Each wall is flat, endless, passes through zero and stands at right angles to its row. A trip goes straight from one point to another. List the walls that it crosses, first one first.

Walls:
(1): [ 0.3 -0.9  4.6]
(2): [-8.3  2.2 -2.0]
(3): [ 0.1 -1.8  0.3]
(4): [-2.4 -1.1 -2.9]
(5): [ 0.1 -5.3  9.2]
(6): [ 4.3  0.9 -1.1]
(7): [5.0 2.4 1.7]
(8): [-1.8 -1.5  1.8]
Trips:
[ 5.3 -4.0 -5.8] to [ 4.9 -3.9  2.1] -> 4, 5, 1, 8
[ 4.3 -0.3  0.3] to [-3.3  1.7  4.4] -> 3, 8, 6, 2, 7
[ 3.3 -5.4  0.4] to [ 4.9  4.2 -2.5] -> 8, 1, 5, 3

Walls:
(1): [ 4.9 -6.5  2.8 -8.1 -1.3 -1.3 -0.8  3.8  2.3 -3.6 -0.8  0.8]
(2): [  1.4  -3.8  -4.3  -0.4  -0.4   1.5  -3.3 -10.6  -5.2  -0.5   0.8   1.1]
(3): [ 7.7  4.6 -4.8 -5.2 -3.6  3.1 -2.7 -9.0  1.3  3.2 -0.6  1.2]
(4): [ 3.0 -3.1 -2.7  4.0 -0.3 -1.7 -3.5 -0.1 -3.6 -4.3 -0.6  4.3]
(5): [-8.4  1.4 -4.1 -3.7 -5.9  5.9  0.6  5.0  2.9 -0.1 -0.4  0.2]
(6): [ 5.6 -0.7  3.5  1.8 -3.7  0.3  3.5 -3.9  3.2 -3.9  4.8  1.2]
(7): [-5.0  1.2  5.9 -1.2  0.7 -2.5 -7.5  8.7 -3.8  3.0  1.3 -2.2]
(8): [  3.0   4.6 -12.5  -0.6  -0.9   3.0   3.4  -1.7   7.1  -7.1   1.8  -0.6]
Trips:
[-0.3 -8.2 -5.2  1.7  6.5 -1.4 -1.0  2.7 -8.6  3.3  2.0  0.5] to [ 2.7  3.8 -0.5  5.3 -5.8  1.6 -5.6 -5.7 -1.3  4.2  0.8 -3.9] -> 3, 6, 7
[-5.4  0.9  2.0 -1.0  3.9  1.1 -2.6 -0.2  0.7  1.4  1.9  0.9] to [-3.0  3.0 -4.7 -1.5 -1.2 -2.2  1.0 -1.1  0.7 -4.6 -2.6  6.8] -> 8, 2, 4, 7, 3
[-6.1  1.0 -0.5  2.7  0.4  7.2  8.0  9.5  3.8  7.4 -2.7  3.2] to [ 1.2  0.1 -7.4  1.2  0.6  1.8  4.7  4.3 -8.5  0.3  2.5  0.1] -> 8, 7, 4, 2
[-1.3  0.1  1.0  0.2 -3.7 -4.6  7.0  1.4  1.4 -3.0 -1.0  4.6] to [-1.8 -3.2  1.0 -1.8 -0.6 -1.3  1.8  0.7  1.7 -6.4  2.3 -2.0] -> none

Walls:
(1): [ 6.5  0.5 -3.6  1.2 -4.9 -7.7 -0.2 -2.6 -0.2  1.3  7.1  1.5 -3.2 -1.3
 -2.5  0.9  2.5  0.6  3.3 -2.0  2.3 -2.4 -1.5 -3.2 -3.5  4.7  0.3 -3.0
 -2.4  3.2  3.5  0.9 -2.4 -2.1  0.6  2.9  5.0  2.5 -2.6 -6.6 -4.9 -4.8
  4.4  0.4 -0.2  0.4 -0.4 -1.9]
(2): [ 1.8  4.2 -1.1  3.3  6.4  0.8 -6.8 -2.9  3.9 -7.0 -3.2 -2.5 -1.2  1.2
 -1.4 -1.0  4.4  1.8 -2.8  0.3  1.0  0.2  3.4  3.9 -0.2 -1.2 -5.1 -3.1
  1.7 -0.6  2.4  2.3 -0.5  5.0  1.3  2.8 -1.0 -0.9  0.0 11.4  8.3  4.8
 -2.1  2.3  0.5  0.5 -0.9  5.2]
(3): [ 1.7  4.2 -2.0  0.8 -0.5 -7.1 -0.2 -8.2 -8.7  3.3 -0.5  2.8 -3.7 -0.6
 -1.9 -2.9  3.0  5.8  0.0  2.1  2.8  1.2 -1.8 -5.2  1.8  1.5 -7.3  0.3
 -1.9  3.3 -5.7 -1.4  1.9  2.5  9.3 -0.5 -5.8 -0.6 -3.6 -2.7 -0.7 -0.8
 -1.4  1.2  2.8  0.0  4.8  2.8]
(4): [ 3.4 -6.4 -0.5  2.6 -2.2  0.5 -0.2 -0.3 -3.2 -7.0  8.1 -2.5 -3.3 -4.6
  5.0  6.8  1.7 -1.4 -2.3  2.9  2.0 -3.1  4.3 -6.5  1.6  1.2 -4.1  1.0
  0.9 -3.4  4.2 -1.7 -1.6  1.0  1.7  8.8  2.7 -0.3 -0.8  3.4 -0.6 -4.8
  2.1 -9.8  1.3  0.2  1.6  1.8]
(5): [-8.9  0.7 -2.7 -5.0 -2.4  1.8  4.1 -0.7 -1.8  2.5  7.6 -0.9  4.8  2.2
  1.3 -0.1 -1.7  2.5 -1.9  4.5  0.1  2.8 -1.1  2.6  0.5 -1.9  7.2 -0.4
 -4.7  2.5  3.6 -0.1  2.3 -3.7 -0.8  8.2 -1.6 -1.0  2.0  0.9 -4.4 -3.5
  0.0  1.2 -0.1 -1.4 -1.9 -5.3]
Trips:
[-1.1  0.1 -9.7 -2.7  2.2  1.1 -3.7  5.7 -1.5 -0.1  8.6 -0.4 -2.0 -2.5
  2.6  1.8  0.4  3.0  5.1 -4.2 -1.2  0.4  0.4  2.5 -2.5 -7.1 -0.8  0.4
  5.4 10.4  7.2  5.0  3.6 -6.2  1.6  0.4  7.7 -2.8  0.9  3.9  1.3  0.9
  1.1  1.1  3.0  5.0 -4.0 -2.1] to [-4.5  3.8  2.8 -0.4 -3.7 -6.9  1.3  8.1 -0.1  5.1  0.3  0.8 -2.3 -7.9
  5.7  3.2  0.9  3.6  8.1 -1.1 -0.4  0.7 -6.8  4.9 -5.6 -2.4 -2.5 -2.8
 -2.3  2.3 -2.9 -1.3 -2.3  2.8  1.5  1.2  0.3 -1.6 -0.2 -5.4  7.1  4.3
  3.8  4.7 -7.2  3.9  4.9  1.8] -> 4, 2, 3, 5
[ 5.9  0.4 -6.4 -1.4  1.7  3.4 -3.9 -8.8  1.0  5.1  2.8  2.7  3.8 -1.6
  0.7 -6.7  0.0 -1.2  1.3 -4.5  3.1  5.4 -0.7 -1.0 10.3  1.1 -5.9  4.0
  4.4  8.9 -4.2  1.1 -3.8 -0.9  1.7  1.9  1.6  3.2 -2.7  1.0  0.6  5.3
  6.6  5.9  2.3 -2.2  4.0  4.8] to [ 0.1 -4.1  0.6 -8.6 -1.4 -5.6 -5.7  2.2 -1.1  5.5 -5.1 -0.4  0.2 -5.0
 -5.6  0.4 -0.8 -4.7 10.1  5.5 -0.8 -1.8  2.5  3.2  4.6 -6.9  0.7  3.8
  3.5 -2.4  3.2 -3.2 -2.2  2.2 -5.7  6.5 -4.1 -2.1  7.1 -0.5  3.2  1.6
  3.0  2.9 -0.2  3.8  2.7 -0.7] -> 1, 3, 2, 5
[ 0.5 -1.8  1.7  1.9  3.7 -7.8 -1.8 -2.3  2.4 -1.1  0.8  5.2  4.2 -3.3
 -0.2  5.2 -1.8  6.0 -3.3  3.3 -2.0  5.1 -1.2 -2.1  2.6 -5.3  4.8 -1.7
  0.2 -1.8 -8.4 -5.9  2.8  5.0  3.7 -3.5 -3.6 -3.5 -0.9  0.5  1.3  3.2
 -0.9 -0.4  7.5  0.8  5.3  2.3] to [-2.1  4.0 -2.5 -3.8  6.7 -1.6  3.5  2.3  6.0 11.8 -3.6 -4.5 -2.9 -3.8
 -6.1  0.0  1.5  2.9 -1.1 -1.0  4.4 -5.4  5.2  3.3  1.3  9.2  5.1 -1.8
 -9.4  3.3 -0.4  0.9 -3.1 -1.5  2.6  1.3 -6.1  1.8 -1.7  4.8  5.0  2.9
 -2.8  3.5  2.0  1.3 -0.5 -6.3] -> 5
[ 0.3 -0.4  2.6 -7.2  1.9  1.3 -6.8  2.2 -2.4 -0.3  4.2 -1.6  2.8  4.8
 -2.4 -4.0  6.3 -0.5  0.9 -3.7 -3.4  0.2  5.9  2.6 -3.6  2.9  3.1 -7.3
  4.5 -4.4 -1.3  1.2  5.8  1.3 -1.8 -8.6 -3.1  0.0 -1.3 -3.3  5.7 -8.4
 -0.2 -0.8  4.8 -0.3  2.0  0.6] to [-9.5  3.3 -1.3 -4.2  2.6  0.5 -0.1 -1.5 -0.6  2.1  1.7  1.5  0.9 -0.4
  2.0  6.2  0.9  2.0 -6.0  7.1 -5.6  3.0  0.0 -1.4 -2.5  0.3 -0.4  6.2
  1.0 -0.3 -0.6 -5.8  0.7 -2.4  3.1 -2.4 -5.1  3.3  0.9 -5.8 -0.3  4.8
  6.0  0.4  1.2 -1.6  1.6 -1.6] -> 2, 3, 5

Walls:
(1): [-6.4 -3.2  7.1  8.4  0.3 -4.6  9.4  4.0  5.2  0.9  3.3 -8.2  4.9  1.8
  2.5 -1.4 -2.6  6.6  1.7  6.7  1.6  5.6 -0.7 -1.6  0.6  1.5 -4.4 -2.6
  3.3 -2.9 -8.0  0.2 -5.2 -1.1  0.7  3.5 -3.6  2.4 -4.4  3.8  3.2  4.7
  4.2  2.2  2.8  3.1  1.7 -7.0]
(2): [  2.6   7.4  -3.0   6.9  -0.2   1.4   2.9 -10.3  -3.3  -2.8  -2.8   1.7
  -3.1   0.2   3.6  -6.8  -0.7   4.5  -8.6  -2.1   3.9   2.6   4.0  -5.9
  -0.6   1.4  -0.2  -1.9   0.0  -4.6   4.0  -4.1   1.1  -0.4   2.2  -0.6
   6.6   4.3  -0.3   3.2  -3.0   7.0  -1.6  -7.1   1.7   0.0  -1.1  -7.4]
(3): [-8.8 -2.6 -2.3 -0.6  4.8  1.6 -2.5  0.5 -5.4  2.3  1.8  4.1 -5.9  1.5
 -5.5  3.4 -2.6  5.0  1.7 -0.1 -0.2 -0.2 -3.7  0.8 -2.6  1.7 -0.7 -9.2
  1.0  4.2  0.1 -1.3  1.0  1.5  5.7 -0.3 -2.7  8.2  2.6  0.1 -3.6  0.3
  0.0 -1.6  3.3 -1.3 -0.9  6.1]
(4): [  0.6  -2.0  -0.9   0.4   5.5  -2.1  -4.5  10.0  -4.5  -0.1  -3.1   3.8
  -5.7   0.7  -2.9   4.6   4.0  -1.2  -5.8   0.7  -0.7   5.0  -4.6  -2.3
  -2.7   7.4   2.8  -3.8   3.3  -1.9   3.8  -7.9   0.9  -6.1   3.9   3.8
  -3.9   2.4  -6.9  -1.1  -2.8 -10.8  -1.3  -4.8   0.8   7.6   2.9   0.3]
(5): [ 4.3 -8.7  0.7  0.8 -5.6 -1.4  0.3 -0.5 -2.6 -3.4 -4.1  0.0  3.4 -2.8
  4.8  0.4 -0.4  1.8  1.7 -1.4  3.5  7.0 -6.2  0.0  1.3  3.0 -0.6  1.1
 -1.3 -1.3 -3.0 -8.4 -0.3  5.0 -0.5  0.0  2.0  3.0  0.1 -3.9 -0.2 -1.2
  0.7  1.4  0.9  0.0 -3.2 -9.3]
(6): [ 0.5 -2.7 -9.7 -0.6 -5.3  2.3  1.4 -3.5 -0.6 -3.4  0.7 -3.9 -5.6  0.8
 -0.9  4.5 -5.5  2.1  3.3 -1.2  1.9  1.4  2.5 -0.7 -1.2  1.5 -4.0 -1.0
  3.0  5.1 -1.0  2.8  2.6  3.1 -3.3  2.4  7.1  3.6  5.7 -0.7  8.1 -3.5
  4.0 -5.5  5.5  0.8 -1.6 -0.6]
(7): [-6.7 -4.4 -3.5 -4.1 -1.8 -2.4 -8.1  0.9  0.3  3.7 -9.3 -3.3  2.1  2.0
  2.0 -1.9  1.6 -0.5  0.1 -5.4  4.3  2.5  1.0 -0.1  4.5  0.9 -7.8 -1.2
 -2.5  0.3 -0.7 -5.3  2.6  1.5  4.5  6.6 -1.4 -5.5  0.4 -1.4  5.8 -0.2
  2.8  1.7  5.9 -4.6  1.5 -3.1]
Trips:
[-4.2  1.7  2.2 -6.2 -0.8  2.5 -2.4 -7.3  6.7  0.5 -9.1  1.0  2.7  1.4
  0.9 -7.7  0.4 -0.2  1.4  8.6 -4.1 -4.0  3.3  3.3 -6.4 -3.1  0.7  4.9
 -5.6  1.0 -4.2  1.8 -2.6  2.9 -3.3  4.1  1.1  4.6 -0.2  2.1 -6.5 -0.1
 -4.5  5.5 -4.3 -1.3 -0.1  0.7] to [-4.3  3.0 -2.6 -0.5  5.7 -3.4 -0.5 -0.6 -0.1 -4.9 -1.4  0.2  4.4 -0.9
  0.1  0.9 -4.8 -3.5  4.8 -9.7 -1.7 -2.6 -3.6  9.6 -2.6  1.9 -0.5 -2.0
 -0.8  2.7  5.7 -2.7 -0.8  5.4  1.7  2.3 -6.1  6.1 -3.3 -2.3  1.2  2.9
 -1.9 -3.1 -3.9  6.3  0.3 -3.6] -> 3, 7, 5, 4
[-2.7 -2.1  7.6 -0.3 -6.2  1.9 -0.5  0.3  0.3 -1.5 -0.9 -0.8 -3.7 -4.6
 -3.2  3.5  0.5 -1.2 -0.2 -0.7  0.0 -7.6  1.2  0.7 -0.5  4.2  4.5 -1.1
  6.5  6.6  3.2 -0.6  2.4  0.7  4.5  1.0 -2.5  1.7  1.9  0.7 -3.1  3.2
 -6.1 -0.8  6.0  0.8 -4.2  6.9] to [ 4.2 -0.8  3.5  4.4  4.2 -6.4  2.2  4.0  0.5 -4.3 -7.8  3.6 -0.3 -4.1
 -3.5  1.1  1.7  2.2  4.3  1.4 -1.9  0.2 -5.9 -3.4  1.9 -0.1  0.0  2.9
 -2.4 10.1  6.0 -2.4 -1.5  5.4  1.8  1.8 -2.0  0.5 -2.1  2.6 -0.7  4.2
  3.8  0.9 -6.6  6.6 -6.0 -3.3] -> 6, 5, 1, 3
[ 2.7  5.7  3.0  1.3  1.6  1.1 -0.4 -7.6  4.5  8.9 -2.4 -2.9 -0.5 -0.9
 -0.4 -3.9  1.7 -0.6  3.4 -1.0 -5.1  9.1  2.7  2.1 -0.1  4.4 -2.8 -4.0
 -4.4 -7.0 -8.4 -3.0 -3.3  7.1 -4.4  2.7 -2.3 -2.6  7.3 -3.2  4.6 -6.6
  0.7 -0.3 -1.2  2.9 -1.5 -3.8] to [-7.2 -6.0 -3.0 -2.5  0.7  5.0  0.7 -4.0 -2.9  0.8  6.4 -4.6  5.8 -4.9
 -2.3  4.1 -5.4 -4.5  6.9  0.8 -4.6 -1.8  3.2  1.9  5.0  4.0  7.4 -1.9
 -6.8  0.0 -3.9  2.4 -3.6  2.3 -1.2 -0.4  1.6  1.5 -6.0 -1.8  2.6  3.0
  9.4  2.9  0.5 -0.6  2.3  6.8] -> 2, 3, 5, 7
[ -5.8   0.7   0.3  -3.9  -6.4  -4.5   1.3  -0.8   1.7   2.0  -1.0 -10.5
   3.6   2.6   2.3  -0.4  -0.2  -0.8  -6.7   2.1   1.1   2.1   1.7   0.1
 -14.3   1.6   6.4  -0.3  -2.6  -3.5  -2.6   7.0   0.7  -9.3  -3.0   2.0
   0.4  -1.8  -1.7  -0.8  -5.7  -4.2   6.6  -5.5   4.4  -3.6   0.5  -0.8] to [-1.6  2.1 -9.4  0.1 -1.3 -1.7 -2.8 -0.9  0.4  0.6  4.6  3.0  1.4 -0.3
  1.1  2.2 -3.0  6.2  4.4  3.5 -2.2 -5.5 -2.7 -1.0 -1.9 -0.4  1.0 -1.3
  0.1 -5.3  1.9  4.4  0.9  1.7 -3.7 -2.6  2.1 -7.5  0.8 -6.7  0.4 -2.2
 -0.6  3.4 -2.3  2.4 -0.6 -3.1] -> 7, 2, 4, 1
